Rows are points. The points of each table are mixes of a few directions, plus a little noise. Count the directions of each table, and those that both share. Where both have some left over, give the other angles between the two spaces (their principal angles), to ten degrees, smallest first.

First (5 x 2):
[[-62   0]
 [ 47   0]
 [-55   3]
 [ 42  -1]
 [ 32  -2]]
Second:
[[ 16  -2]
 [ -1  -1]
 [ 25  -2]
 [-95   3]
 [-18   1]
 [ 66  -3]]
Directions: first 1, second 1, shared 1

First (8 x 6):
[[-16 -86 -58 -23 -12 -37]
 [  4  18 -34  -7  -9 -22]
 [  4  30  80  23  21  49]
 [ 15  74  -9   6  -4  -3]
 [ 13  58   8   7   0   6]
 [  5  22 -23  -5 -10 -14]
 [-17 -85  13  -4   7   6]
 [ -9 -32  23   4  10  12]]
Second (7 x 6):
[[ 47  24  19 -19  32  27]
 [-38  -5 -13   7 -17 -27]
 [ 58 -20  18   1   1  64]
 [ 30  34  14 -18  32   8]
 [-17 -30  -8  16 -29   2]
 [ 13  12   6  -9  13   5]
 [-95 -13 -31  18 -37 -77]]
Directions: first 2, second 2, shared 0; angles 50, 60

First (11 x 11):
[[-19  16 -11  14  -1 -32 -31  -6 -32 -24   1]
 [-27 -14  -9  18  20 -40 -28 -16 -74 -46 -19]
 [ 10  15  18  18 -18   8  40  18 -52  14  13]
 [ 16   5  -4 -10  28  -5   7  19  69  42 -23]
 [ 32   2  14 -37 -37  -1  -7  15  55 -27  45]
 [ 47  -6   1 -17  51  25  19 -12  84  58 -30]
 [-28  30  -2  33 -25  -1  -1  -5 -62  -1  10]
 [ -7  -9   9  -2 -23 -12   1  11 -43 -33  21]
 [-10 -48  -7 -20  31  10   5   6  42   3 -31]
 [ 33  -3  11 -14  -5  32   9 -27   8   2  18]
 [-46  16 -20  14 -19  15 -16  -5   9  11  -1]]
Second, 9 rows:
[[  5 -36  -1 -28  -1 -28  31  24  16 -36   7]
 [-29  41 -13  32 -11  28 -24 -20   0  38  -5]
 [  6 -15 -14 -12   8 -30  63  -8   8 -16  -3]
 [ 30   7 -23   7  35 -31  95 -56 -18  12 -16]
 [-22  28   2  23 -14  32 -51  -1  -3  27   0]
 [ 15 -16  14 -10   4  -1 -13  13  -4 -12   4]
 [-30 -27  15 -23 -36  10 -65  65  31 -31  20]
 [ 27  31   3  27  27  16  -2 -47 -36  35 -13]
 [  0 -15  16 -12  -9   5 -35  29   7 -15   9]]
Directions: first 6, second 3, shared 2; angles 70

First, 10 rows:
[[ 50  -9   0 -40  -5  66 -44 -11  -7  -3  49 -14  27 -14]
 [ 26  23  33   8  48 -45  62  33  -2  40  29  22 -84 -21]
 [ 38  -2 -16 -29   7  31 -57  14   1   4   9   7 -10 -16]
 [ 86  26  40 -53  11  11 -72 -42 -43  32  20  -6 -11 -29]
 [ 16  26  22   3  41 -94  77   8 -45  16   7  17 -71   9]
 [-54   3  25  17 -49  15 -12 -38  10  28 -29 -44  55  -6]
 [-93 -23 -48  34 -34  -1  43  32  19 -25 -21 -22  38  25]
 [ 17   7   8   3  22 -41  46  -7 -29 -17  17  15 -22  20]
 [-42 -33 -27  45 -15  63 -17  -3  78 -66 -32  30  46  26]
 [-43  -8 -33   9 -24   0 -28   8  10 -16 -44 -10  25   8]]
Second (9 x 14):
[[-39  38  57 -25  39  14 -65 -29 -40   2  16  31  23  90]
 [-34  40   8  84  -1  46  21  95  25  -5  10  11 -64  20]
 [ -4 -66 -60 -58  20 -47  35  24  55  50  -2   0 -13 -77]
 [ 43  31  25  53 -48  27  -2 -38 -41 -55 -13 -24  20  17]
 [ 44  -4  -6  13 -39  -3  13 -40 -18 -31 -14 -26  23 -24]
 [ 13 -11  -5 -17  -3 -11   0 -22  -4   0  -4  -6  14 -11]
 [ 16 -26 -25 -14 -10 -18  21  -4  15   6  -7 -11   2 -41]
 [-64  45  34  34  39  38 -22  69   8  15  22  36 -43  67]
 [ 25 -48 -26 -71   3 -45  -1 -57   1  16  -7  -9  39 -41]]
Directions: first 6, second 3, shared 1; angles 70, 80
